Every row gives one point. Examples show where two turns around zero, p and q, send a point. Write where each new point lands after one turn and then the other. Backwards means that the second turn is done in reverse. Each puzzle has new turns, and all numbers are rounded.

Turn p:
[-0.13  0.27] -> [-0.27  0.12]
[-0.02 -0.27] -> [ 0.16 -0.22]
[-0.54 -0.19] -> [-0.29 -0.49]
[0.27 0.19] -> [0.09 0.32]
[0.42 0.00] -> [0.32 0.27]
Turn q:
[ 0.13 -0.06] -> [ 0.11 -0.09]
[-0.40 -0.29] -> [-0.45 -0.20]
[0.27 0.35] -> [0.34 0.28]
Where do these land?
p, then q: [-0.12 -0.50] -> [ 0.13 -0.50]
p, then q: [-0.03  0.41] -> [-0.22  0.35]
q, then p: [0.15 0.09] -> [0.09 0.15]

Turn p:
[0.06 0.24 0.26 0.23] -> [0.03 0.29 0.27 0.16]
[ 0.03  0.28 -0.21 -0.02] -> [ 0.03  0.27 -0.20 -0.10]
[ 0.07 -0.46  0.01  0.26] -> [ 0.27 -0.38  0.08  0.24]
[ 0.37  0.35  0.17 -0.05] -> [ 0.12  0.37  0.27 -0.26]
[-0.53 -0.41 -0.23 -0.42] -> [-0.46 -0.54 -0.42 -0.04]
Turn q:
[ 0.36  0.06 -0.62 -0.62] -> [ 0.59  0.35 -0.50 -0.42]
[ 0.08  0.15  0.21 -0.02] -> [-0.11  0.18  0.17 -0.01]
[-0.44 -0.20 -0.01  0.21] -> [-0.25 -0.44 -0.10  0.10]
[ 0.01 -0.09  0.30  0.47] -> [-0.14 -0.17  0.36  0.38]
[ 0.28 -0.22  0.19 -0.39] -> [ 0.25  0.07  0.28 -0.41]
[-0.34  0.19  0.09  0.25] -> [-0.40 -0.08 -0.07  0.22]
[ 0.04  0.11 -0.16  0.10] -> [ 0.05  0.08 -0.14  0.15]
Where do these land?
p, then q: [-0.25  0.15  0.38 -0.42] -> [-0.52 -0.21 -0.08 -0.28]
q, then p: [-0.26  0.29 -0.30  0.22] -> [ 0.14  0.07 -0.43  0.29]
p, then q backwards: [-0.01  0.10 -0.19  0.66] -> [ 0.43  0.16 -0.37  0.37]
p, then q: [ 0.22  0.10 -0.03 -0.01] -> [ 0.05  0.21  0.05 -0.10]
p, then q: [-0.07 -0.11  0.17 -0.39] -> [-0.16 -0.25 -0.01 -0.34]
q, then p: [ 0.36 -0.53 -0.03 -0.06] -> [ 0.29 -0.20  0.43 -0.32]
